Each row is a point. Each copy is the shape, with its points in the same order, stretched, turned, moved and blurred by noise. Say if it was mirrored as well.
In the rows, zero is written as 128.

Shape, 8 rows:
[[118 111  55]
 [135 144 157]
 [151 142 156]
 [131 119 154]
 [150 125  87]
 [104 105  95]
 [ 95 137 159]
 [146 188 188]]
Copy 1 (8 x 3):
[[ 64 135  85]
 [162 127 146]
 [168 105 139]
 [152 122 161]
 [107 108  92]
 [ 81 134 129]
 [144 163 159]
 [220 137 146]]
Copy 1 is: only turned
Copy 2 (8 x 3):
[[101  93 189]
 [158 153 106]
 [173 154 119]
 [158 134 103]
 [138 115 171]
 [106 109 141]
 [128 150  89]
 [172 200 100]]
Copy 2 is: mirrored

Shape:
[[126  68 157]
 [111 101 133]
 [155 180 175]
 [122  95 154]
 [177 164  94]
 [133 143 131]]
Copy 1:
[[ 60  98 131]
 [ 83 123 110]
 [134 163 195]
 [ 73 122 124]
 [175 124 136]
 [123 136 129]]
Copy 1 is: only turned
Copy 2, 6 rows:
[[140  70 111]
 [110  91 130]
 [188 160 165]
 [136  81 118]
 [136 193  98]
 [132 138 132]]
Copy 2 is: only turned
Copy 3:
[[163  71 152]
 [140  90 133]
 [125 181 189]
 [142  83 158]
 [138 170 106]
 [129 133 136]]
Copy 3 is: only turned

Shape (8 x 4):
[[141 167 121 161]
 [124 127  70  96]
 [129 123  58  91]
 [122 164  97 102]
 [128  89 142 114]
 [124 148 114 192]
 [146  97 174 115]
 [105 109 187 130]]
Copy 1:
[[109 155  86 148]
 [196 165 143 141]
 [201 162 142 145]
 [152 192 123 130]
 [139 105 170 112]
 [ 96 142 105 179]
 [118  92 155  92]
 [ 84 119 176  99]]
Copy 1 is: mirrored
Copy 2 (8 x 4):
[[170 136  81 160]
 [105  80  92 107]
 [106  70  91  96]
 [114 120  64 122]
 [124 116 155 122]
 [173 114 101 193]
 [144 144 160 116]
 [119 162 152 157]]
Copy 2 is: only turned

Shape, 10 rows:
[[117 138  21 125 120 107]
 [176 145 111  87 121 135]
 [147 114 159 114 113 145]
 [ 55 174 127 122 131 135]
 [159 105 164  73 134 130]
 [ 56 106 155 136 103 127]
 [104 132 165 119 167 148]
 [171 152 167 134 121 127]
 [143 130 144 122 125  86]
 [166 119 125 130 107  89]]
Copy 1, 10 rows:
[[ 89 185  52 135 111 157]
 [ 82 157 153 141 102 103]
 [116 103 150 113 114 110]
 [160 163 114  54 110 174]
 [ 72 115 170  92 133  95]
 [152  92  91  41 120 156]
 [130 119 169  78 156 159]
 [149 121 163 138 132  87]
 [128 135 116 106 147  88]
 [115 130  98 137 138  77]]
Copy 1 is: mirrored
Copy 2 (10 x 6):
[[ 79 131  44 100 121  94]
 [148  94 133  72 167 103]
 [156 110 163 111 122 139]
 [ 75 176 156  76  84 130]
 [148  66 185  94 154 132]
 [109 140 172 138  48 156]
 [109 143 195 108 139 160]
 [181 151 168 102 145  97]
 [138 113 166 131 123  80]
 [163 107 129 132 138  82]]
Copy 2 is: only turned
Copy 3:
[[115 170  59 145 148  34]
 [185 134  98 165 149 103]
 [163  92 134 141 135 137]
 [108 170 113  90 136 152]
 [192  87 128 133 168 133]
 [109 123 159  74 142 133]
 [130 111 109 114 157 175]
 [143 134 132 177 141 157]
 [131 147 131 160 169 116]
 [139 136 133 178 162  94]]
Copy 3 is: only turned
Copy 4, 10 rows:
[[114 104  19 101 103 150]
 [165  60 130 138 120 179]
 [167 113 164 154 134 155]
 [ 96 152 118  70 182 141]
 [179  63 164 143 139 130]
 [138 182 129  98 142 102]
 [127 124 141 134 190 152]
 [126 102 178 155 139 181]
 [124  96 142 147 113 119]
 [131  89 135 160  89 139]]
Copy 4 is: mirrored

Shape:
[[142 108 155 130 149 130]
 [ 95 115  49  75 160  72]
 [126 161 112 138 153 123]
 [149 202 122 174 113 137]
 [116 100 137 146 143 101]
 [154 109 157 124 100 131]
 [137  99 146 146 135 137]
 [ 95 107 137 160 129 118]
 [104 102 142 156 159  41]
 [103 218 130 123 131 140]]
Copy 1, 10 rows:
[[127 136 104 119 131 169]
 [ 92 197 146  76 115  58]
 [144 163 151 144 132 141]
 [167 141 163 190 116 162]
 [ 91 170 103 139 131 148]
 [124  98  88 132 116 163]
 [124 142  86 140 128 165]
 [ 96 167  99 173 147 136]
 [ 23 201 129 133 126 163]
 [169 124 189 164 168 124]]
Copy 1 is: mirrored
Copy 2, 10 rows:
[[ 99 111 148 121 139 119]
 [112 206 110 117 109  43]
 [121 135 103 163 141  98]
 [161  96  90 173 148 119]
 [121 144 163 119 119  97]
 [113  95 145  87 106 153]
 [105  94 155 119 127 111]
 [141 133 172 130 105  79]
 [152 185 190  91 130  84]
 [127 141  91 202 143 130]]
Copy 2 is: only turned
Copy 3 (10 x 6):
[[119 121 117 137 140  87]
 [187  95 115  92 186 184]
 [151 165 123 140 142 137]
 [145 213 133 144  79 148]
 [128 102 129 155 144 109]
 [114 116 118 108 103  92]
 [117 117 102 146 128  98]
 [110 112 122 165 137 130]
 [147  83 169 180 156 113]
 [124 217 155 117 137 160]]
Copy 3 is: mirrored
Copy 4, 10 rows:
[[103 120 114 139 179 116]
 [184 154 160  10 104 112]
 [138 140 144 141 113  90]
 [127 154 113 196  96 100]
 [ 98 149 122  93 175 115]
 [ 88 132  87 138 158 146]
 [ 83 133  93 140 174 112]
 [ 77 157 126 114 161 117]
 [129 184 155  80 196 127]
 [142 120 181 184  64 104]]
Copy 4 is: mirrored

Shape:
[[107 110 102 158 102  93 103  83]
 [193 234 158 167 128 159 130 127]
 [102 107 131  88 112  52 140 150]
 [145 124 117 150 103 152 148 112]
 [110 116 103 149 156 160 135 139]
 [121 142 164 149 143 114 155 138]
 [168 127 162 158 105  49  92 147]
 [128 131 161 130 126 132 100 115]
 [129 108 131 159 116 160  76  20]
 [124 145 102 162 113 118 122 138]
 [124 118 111 103 141 142 123  53]
 [179 112 103 159 122 150 113 128]
 [109 106 125 168 188 102 144 116]]
Copy 1:
[[139 117  80 103 109 110 152  64]
 [200 187 209 163 137 160 168 110]
 [ 72 117 130 115 159  67 116  93]
 [140  94 139 120  98 139 168 125]
 [134 126  95 120 124 141 154 171]
 [115 133 148 164 129 120 129 113]
 [111 140 135 155 188 100 184  42]
 [142 113 131 124 156 147 133  99]
 [207  69  92  92 105 165 143  65]
 [132 157 112 128 121 128 165 113]
 [180  83 113  90  98 119 113 110]
 [160 109 129 127 142 142 207 132]
 [132 117  73 167 137 102 132 128]]
Copy 1 is: mirrored
Copy 2 (13 x 8):
[[110 115 110 104 141 135 165  46]
 [186 121 167 196 187 177  88 102]
 [ 81 143  95 150 150  74 149 113]
 [163 123 111 123 116 153 140 101]
 [131  81 100 141  96 166 147 125]
 [112 134 139 178 123 144 135 111]
 [134 132 141 167 172  65 118  19]
 [123 123 152 138 127 141 102  91]
 [144  99 175  70 114 179 142  56]
 [139 104  91 149 145 157 147  78]
 [122  96 163  77 116 152 152 129]
 [192  72 121 120 111 127 124  83]
 [ 97  85 144 156 109 134 186 102]]
Copy 2 is: only turned
Copy 3, 13 rows:
[[100 165  81 167 140 159 110 125]
 [149 140 220 105  53 208 132 180]
 [123  80 119 176 117 106  95 137]
 [104 143 139 118 116 156 157 143]
 [103 153 117  94 123 114 124 165]
 [ 86 121 171 125 113 143 100 162]
 [150 126 152 227 138 171  80 183]
 [130 155 165 141 134 135 105 123]
 [105 205 117 120 188 179 129  78]
 [117 154 109 144  94 146 118 167]
 [119 132 110  87 150 148 133  94]
 [146 151 130 138 131 165 152 185]
 [ 73 124 110 112 157 146  75 183]]
Copy 3 is: mirrored

Shape, 14 rows:
[[153 143 167 120 119 141  81 134]
 [131 116  72  96 174 157 101 175]
 [146  93  98 171 104 129 167  93]
 [138  70 105 149 141 143 127 159]
 [134 116  87 136  91 194 131  81]
 [153 135  93  99 149 107 159  99]
 [ 82  86 147 138 172 146  68 122]
 [ 80 114  92  76 121 174  94 149]
 [157  91 167 110 127 181 126 124]
 [133 148 156  90 101 124  91 152]
 [138  64 109  67 106 109 133 127]
 [187 125 120 174 145 111 156 129]
 [147 173 121 106  73 110 132  84]
 [ 82  81 158 155 156 107 163 168]]
Copy 1, 14 rows:
[[121 122 175 136  84  67 159 113]
 [160  89  92 145 102 151 165  77]
 [146 137 120  64 157 107 102 144]
 [144  94 133 115 131 152 116 100]
 [133 142  86  43 132  69 117  98]
 [152 138 115 113 147 107 185 140]
 [121 127 124 169 154  98 118  62]
 [ 87 106  71 136 109 118 144  61]
 [116 121 189  90 137  92 162  75]
 [ 87 109 156 153  73  87 169 122]
 [ 83  77 129 114 161 111 173 112]
 [185 133 166 104 120 125 140 161]
 [105 151 121  96 101  50 162 170]
 [100 135 152 171 156 187 108 115]]
Copy 1 is: mirrored
Copy 2 (14 x 8):
[[158 149 127  88 137 136 122 104]
 [150 107 102 142 183 134 140 181]
 [130 120 126 190 120  85 105  76]
 [151  80 135 161 157 112 102 128]
 [ 91 143 104 166 168 112 122  62]
 [150 143  94 143 117  70 149 138]
 [124 132 125 117 166 124  55 141]
 [ 89 110  94 117 174 149 124 148]
 [137 102 158  97 171  77 125  89]
 [142 132 114  76 124 150 134 120]
 [150  61  84  98 131  82 131 134]
 [182 134 149 169 121  94 132 111]
 [128 172  92 118  93 121 152  75]
 [127  89 202 151 109  79  84 151]]
Copy 2 is: only turned
Copy 3 (14 x 8):
[[133 149 162 119 108 165 107  89]
 [ 79 149 140  60 169 125 151  73]
 [140  67  94 146 121 111 165 110]
 [ 97 107 147 118 135 103 175  69]
 [110  85  90 133 132 199 159 101]
 [144 110 107  89 172 112 116 129]
 [ 96 158 161 170 182 150 151  35]
 [ 38 132 124 105 164 169 118  65]
 [105  85 180 118 137 163 139 109]
 [105 142 159 105 114 150  78  94]
 [ 99  59 133  94 164 106  93  75]
 [179 114 133 116 110  95 162 131]
 [150 112  87 121 110 167  78 127]
 [ 83 119 166 170 158  56 152 117]]
Copy 3 is: mirrored
